Each point is reached from the start by the listed moves, each made 0, 1 or 2 times, or once backwards (-1), plus a little noise. Is the number of moves made odd or even? Then give how often each move was made.
(in the rows, 128 means zero)

Moves:
(1): [153 127 149]
(2): [140 159 115]
Start: [130 120 121]
Points:
[191 150 148] -> odd (2, 1)
[180 182 117] -> odd (1, 2)
[155 181  95] -> even (0, 2)
[167  88 177] -> odd (2, -1)

Moves:
(1): [157 129 109 118 158 110 113 112 112 125 145]
(2): [114 160 145 117 116 138 146 112 154 136 109]
(3): [134 129 158 131 137 120 110 137 126 131 133]
(4): [147 144 108 150 125 123 131 130 107 125 113]
(5): [114 133 130 143 148 146 119 130 141 130 156]
(6): [149 120 130 130 129 147 113 123 127 135 129]
(7): [128 123 141 135 113 125 168 111 141 128 129]
(8): [132 132 132 116 126 131 138 151 147 128 137]
(9): [138 133 113 140 113 112 123 117 168 123 111]
Start: [146 147 142 129 112 117 127 127 135 143 137]
Points:
[171 193 158 212 114  70 139 128 156 132 127] -> even (0, 0, 2, 2, 1, -1, 1, 0, 1)
[189 185 218  24 141 159  90 148 160 181 143] -> even (1, 2, 1, -1, -1, 2, -1, 2, -1)
[129 152 144 151  68 119 139 131 192 142 100] -> even (-1, 0, 0, 0, 0, 0, 0, 0, 1)
[162 182 142 164  61 126 210 177 161 139 108] -> even (-1, 0, 0, 2, 0, 0, 1, 2, 0)
[116  97 173 136  31  70 223 115 201 127 109] -> even (-1, -1, 0, -1, -1, -1, 2, 0, 1)
[164 181 189 125 207  99  52  88 214 151 217] -> odd (2, 1, 2, -1, 2, 0, 0, 0, 1)
[118 189 169 195 109 160  52 106 248 159 117] -> even (-1, 1, 1, 0, 2, 1, -1, -1, 2)

Moves:
(1): [160 121 135 115 121 124 126 115 143 120 121 127 136 150 120 118 133 110
 133 116 118]
(2): [130 137 135 132 135 136 134 132 139 128 129 130 116 140 140 132 133 110
 115 123 136]
(3): [127 126 144 129 145 133 125 130 132 123 127 126 126 133 130 129 137 132
 140 137 124]
(4): [132 122 132 142 149 109 134 137 133 118 145 107 127 115 129 129 131 129
 116 118 135]
(5): [116 125 124 118 154 128 133 126 130 131 126 133 135 129 136 130 117 148
 110 117 111]
(6): [140 116 120 135 129 144 123 142 130 134 110 128 127 129 126 135 125 137
 113 124 138]
(7): [118 122 141 134 108 128 147 140 138 111 126 135 128 130 129 114 120 128
 125 119 131]
(8): [126 144 124 113 118 126 120 145 110 115 124 127 119 128 127 135 137 130
 133 115 116]
(9): [123 134 123 137 128 127 106 136 137 132 120 122 124 139 137 102 127 128
 133 121 125]
(10): [135 133 125 132 121 135 135 136 128 150 140 136 130 121 143 125 138 120
 119 124 133]
(11): [124 124 128 123 129 129 123 124 131 131 144 125 126 137 132 133 119 125
 132 134 122]
(12): [119 125 120 128 127 122 117 136 142 131 144 151 136 123 124 144 117 120
 120 124 116]
(13): [114 133 119 131 127 134 123 131 122 143 129 108 141 143 113 153 132 123
 125 122 144]
(14): [121 121 130 145 127 123 149 122 124 142 123 130 125 149 113 123 139 125
 131 137  97]
(15): [136 138 132 139 131 124 129 133 117 131 132 137 132 144 128 137 117 147
 128 122 130]
(16): [122 120 127 117 138 111 139 130 144 117 126 128 119 123 119 137 137 142
 130 119 125]
(17): [127 129 116 133 139 134 119 124 120 124 138 128 127 128 137 132 148 134
 127 126 127]
(18): [141 131 123 124 137 139 152 127 117 136 123 137 131 134 104 115 131 146
 125 140 137]
(19): [130 140 119 123 131 131 134 124 125 123 128 117 128 125 127 137 120 128
 139 115 128]
(20): [139 130 116 134 124 110 127 132 129 128 127 128 141 132 138 118 122 129
 125 138 114]
Start: [152 123 137 132 127 112 126 124 136 128 138 116 127 134 126 131 130 129
 130 135 117]
Points:
[211 133 114 158 115  70 244 178 106 127 116 155 149 124 120 104  90 189
  66 104  60] -> odd (0, 0, -1, 1, 1, 1, 1, 1, -1, 1, -1, 0, -1, 1, 1, 0, -1, 1, 1, 2)
[197 177 100 167 205  61 139 117 104 123 139  84 116 200 104  74 147 211
 131 128 130] -> even (0, 1, -1, 1, 0, -1, -1, 0, 2, -1, 0, -1, 0, 0, 2, 1, 1, 2, 0, 1)
[235 106 199  88  73 129 164 128 187  55 101 145 124 153 164 114 121 127
 153  69 125] -> even (2, 0, 1, -1, 0, 1, 2, 0, -1, 1, 0, -1, -1, -1, 1, 1, 0, -1, 1, 0)
[201  93 149  71 153   7 104 118 170  16 191  78 104 148 129  95 178  99
 146 109  23] -> even (2, 0, 0, 2, 0, -1, 0, 2, 0, -1, 2, 0, -1, 0, -1, 1, 1, 0, -1, 1)

Moves:
(1): [149 124 122 136 126 127 118 129 129 140 120 126 137 128 129 134 125 127
 133 119 133 119 132 136 118 137 138]
(2): [127 147 130 132 126 123 121 116 140 127 124 129 125 128 137 122 122 125
 133 128 125 121 131 124 133 130 129]
(3): [130 127 148 121 135 132 137 110 129 120 133 125 130 131 127 124 114 127
 118 127 123 116 123 128 134 123 124]
(4): [128 125 128 144 133 131 131 128 137 123 127 128 121 140 122 125 123 129
 122 118 121 137 141 136 125 125 123]
(5): [131 136 129 130 139 126 125 131 124 133 131 124 123 124 129 121 133 127
 132 122 131 135 123 128 127 125 119]
(6): [127 128 130 123 130 142 124 125 127 122 124 123 129 133 136 140 123 129
 124 123 130 145 123 134 132 129 122]
(7): [138 128 119 122 145 126 137 132 141 131 122 131 126 130 127 135 128 125
 133 146 143 131 138 121 132 125 137]
(8): [115 133 128 124 127 134 131 147 124 135 133 123 128 129 135 133 126 124
 122 128 121 128 134 132 130 119 131]
(9): [125 122 139 128 113 133 125 120 154 138 121 128 125 121 144 124 124 114
 106 136 129 138 122 133 127 142 121]
(10): [135 128 118 132 122 134 132 122 122 152 134 123 126 121 129 138 118 133
 133 129 118 133 129 121 130 127 130]
(11): [136 134 135 121 130 126 121 130 134 128 144 133 136 135 124 136 134 143
 126 128 122 130 136 125 127 123 117]
(12): [122 127 132 142 128 128 131 125 128 127 129 140 129 132 130 146 128 129
 130 129 132 134 122 129 133 127 126]
(13): [122 132 122 120 135 132 140 132 138 123 137 125 147 129 121 129 127 132
 135 135 121 122 117 135 117 131 136]
(14): [133 128 119 129 126 117 132 119 123 135 135 124 124 144 137 119 129 133
 125 124 119 127 124 134 127 126 133]
(15): [134 132 116 139 123 123 131 138 130 115 146 132 142 125 145 123 125 128
 120 126 130 132 134 128 127 122 127]
(16): [129 134 134 123 123 123 132 126 132 137 110 104 134 131 124 140 127 128
 132 131 125 131 138 125 129 108 128]
(17): [137 128 133 132 126 136 132 128 129 131 122 132 138 132 130 120 137 125
 130 129 129 133 134 126 133 130 128]
(18): [128 122 129 132 135 142 137 133 132 135 131 132 122 116 145 129 127 142
 140 134 135 117 129 129 125 131 115]
(19): [134 121 129 126 127 128 122 125 133 123 138 120 125 132 131 129 131 119
 137 134 130 131 125 124 128 139 134]
(20): [120 129 129 125 141 135 118 122 126 135 126 124 140 124 130 128 123 129
 121 152 120 128 138 124 116 123 129]
(21): [116 126 121 136 131 137 133 128 126 131 128 118 136 142 135 119 134 128
 122 131 146 119 127 118 137 125 125]
(22): [133 131 131 131 126 127 132 136 121 128 124 115 125 140 132 119 116 138
 128 133 133 139 126 129 126 141 130]
(23): [116 125 128 126 138 118 126 135 135 128 120 125 139 121 129 126 122 130
 127 124 128 128 141 136 134 144 126]
(24): [123 141 122 133 124 125 134 119 119 130 131 121 131 111 123 131 139 127
 120 132 133 117 123 148 136 136 130]
Start: [126 122 124 126 133 113 130 135 131 137 138 131 130 106 117 142 138 133
 136 117 135 121 126 115 122 121 126]
Points:
[215 173 141 119 182 159 116  84 152 115 154  47 227 185 157 117 140 127
  81 204 201 118 159 119 138 148 156] -> even (2, 1, 2, 0, 0, 2, 2, 0, 0, -1, 2, -1, 0, 0, 1, 0, 2, -1, 2, 2, 2, 2, -1, 2)
[195 151 146 173 118 171  92 106 159 157 101  49 114 183 147 110 142 161
 182  95 154 177 140 113 113 160  91] -> even (1, 2, -1, 2, 1, 2, -1, -1, 0, 0, 1, -1, 0, 0, -1, 1, 2, 1, 2, 0, 1, 2, -1, 0)
[249 109 115 106 160 118  91  45 176 185 200 149 124 102 114 170 105 136
 148 168 126  55 161  63 105 129 160] -> odd (2, 1, 2, 0, -1, -1, 2, -1, 0, 2, 2, -1, -1, 0, 0, -1, -1, 0, 2, 1, 0, -1, -1, 0)
[ 87 194 118 153 143 122 182 139 147 181  89  84 132 138 141 165 135 131
 112 172 117 173 100 209 106 123 156] -> even (0, 1, -1, 1, 1, 1, 1, 2, 1, -1, -1, 2, 2, 2, -1, 1, 1, 0, -1, 1, -1, 2, -1, 2)
[153 121 140  96 167 130 130 161 126 226  50  85 154  43 124 132 140 120
 129 190 153  89 152 154  71 136 154] -> even (2, -1, 0, -1, 1, -1, 1, 1, 1, -1, -1, -1, 0, 0, -1, 1, 1, 1, -1, 2, -1, 1, 0, 1)
[142 120 161 141 190 195 110  37 181 169 170 127 157 140 164 141  91 192
 136 169 139  58 150  87 120 150  85] -> odd (1, 2, 2, 1, -1, 1, 0, -1, 0, 1, 2, 0, 0, 0, -1, -1, 0, 2, 1, 2, 2, 0, 0, 0)

Moves:
(1): [122 139 127 126 119 138 122 131 136 132 119 129 134 120 132 125 125 123
 127 118 118 133 126 126]
(2): [123 129 134 134 123 134 125 146 125 133 129 135 130 133 148 126 126 135
 134 125 129 131 128 137]
(3): [133 116 137 146 137 122 117 134 121 119 130 142 135 126 122 138 123 126
 126 127 124 129 131 137]
(4): [122 122 125 135 130 140 137 126 126 113 116 115 128 144 139 124 121 122
 148 119 122 135 137 117]
(5): [122 135 129 118 125 123 143 128 128 115 136 129 119 138 118 117 116 150
 123 128 147 136 122 133]
(6): [127 133 134 135 121 129 132 142 139 132 126 123 124 127 133 124 109 115
 146 121 133 133 131 130]
(7): [135 126 134 117 140 136 133 120 135 120 129 120 129 134 143 122 128 122
 140 122 122 138 119 118]
(8): [130 132 117 132 135 136 133 134 126 127 126 124 121 126 126 133 130 132
 130 127 128 132 127 139]
(9): [118 122 126 124 133 128 128 120 130 118 125 128 124 126 127 129 135 119
 135 131 124 123 125 131]
(10): [124 128 129 131 134 127 135 131 127 130 130 119 127 125 127 132 133 134
 128 119 131 127 134 133]
(11): [132 129 132 132 136 136 137 129 119 125 132 128 121 122 127 132 131 129
 125 132 117 126 128 136]
(12): [133 125 129 127 126 134 133 133 126 127 120 142 126 115 114 127 131 133
 138 134 120 128 126 144]
(13): [120 123 123 128 130 129 133 130 119 119 143 125 134 119 121 126 132 134
 122 130 136 130 122 128]
(14): [117 122 122 132 130 127 129 142 135 133 125 108 121 135 123 124 118 138
 126 129 132 136 138 140]
(15): [132 131 132 129 113 130 113 122 129 122 128 129 128 128 137 124 125 128
 126 123 129 127 126 133]
(16): [137 126 126 109 112 136 133 133 146 117 132 156 136 128 119 124 121 121
 135 134 131 124 133 116]
(17): [113 124 131 130 134 129 121 120 123 135 129 116 126 129 126 142 132 119
 138 130 131 138 135 120]
(18): [126 127 132 127 125 128 126 134 125 122 125 124 128 127 124 129 142 125
 124 127 128 129 124 121]
(19): [133 143 119 130 118 116 145 137 146 138 135 127 127 124 127 131 120 138
 141 148 120 136 146 122]
(20): [125 121 127 119 131 127 124 129 123 124 111 121 128 128 137 132 126 118
 132 131 124 128 135 129]
(21): [136 139 137 135 136 132 131 127 137 124 129 139 126 115 116 129 120 139
 138 139 137 120 131 119]
(22): [125 122 129 143 127 127 134 128 131 132 124 134 128 118 127 130 129 133
 116 133 148 134 137 132]
(23): [131 127 130 131 133 129 125 134 125 117 133 141 124 139 130 112 129 126
 138 120 134 133 140 135]
(24): [134 141 130 131 123 128 128 132 137 138 132 129 151 129 122 138 131 117
 128 139 134 126 134 125]
Start: [136 133 131 130 140 132 126 133 126 127 137 135 117 112 139 133 120 133
 139 124 130 140 124 110]
Points:
[ 62  97 113  85 137 210 119 108 189  47 136  53 113 140 166 108  83  52
 249  69  89 192 133  28] -> even (2, -1, 0, 2, -1, 1, 2, 0, 2, 0, 0, -1, 2, 2, 1, 2, 2, 0, 0, -1, 0, -1, 0, -1)
[ 57 101 157 223 191 193 132 235  94 108 153  96 106  97 150 143  85 180
 142  56 208 240 158 205] -> odd (2, 2, 2, 0, 1, 1, 1, 2, -1, 2, 1, 0, 2, 2, 0, 0, 2, 0, -1, 0, 0, 2, 1, 0)
[ 88 161 142 203 156 186 122 154 151 145 131 138 169 100 175 169 163 115
 164 112 167 156 181 110] -> odd (2, 2, 0, 1, -1, -1, 0, 1, 2, 2, 0, -1, 0, 0, 0, 0, 1, 0, 0, -1, 1, 2, 1, 2)
[ 92 142 119 162 101 195 179 212 148 148 152 160 144  86  90 172  60 142
 157 135 142 195 164 149] -> even (2, 1, 1, 1, 1, 1, -1, 1, -1, 0, 2, 1, 1, 1, -1, 2, 2, -1, 0, -1, -1, 1, -1, 1)
[ 79 158 148 100  64 128  89 171 159 156 143 112  90 143 169  98  93 217
 130  98 140 226 126 139] -> odd (2, 2, 0, -1, 2, -1, 1, -1, -1, 0, -1, 1, -1, 2, 2, 0, 2, 1, 1, -1, -1, 0, 0, -1)
[188 126 143 125  73 122  86 119 185 158 132 210 161  76  97 162 122  97
 125 167 179 132 167  97] -> even (-1, -1, 0, -1, -1, 0, 0, 0, -1, 0, -1, 1, -1, 0, 2, 2, 1, 0, 0, 0, 0, 2, 0, 1)
[ 52 107 125 175 153 172  74 217 119 130 132 125  85 102 186 130 114  80
 208  65 113 199 152 191] -> odd (2, 2, 1, -1, -1, 2, 0, 2, 2, 0, 0, 0, 1, 1, 0, 0, 2, 0, 0, 0, -1, 0, 2, -1)
[ 91 153 130 131 153 112 221 158 182  68 199 105 108 122  44 143  93 173
 168 200 163 175 175  65] -> even (0, -1, 1, 1, 2, 0, 0, -1, 2, 0, 2, -1, 1, 2, -1, 1, 1, 2, 2, -1, 1, 0, 0, 1)
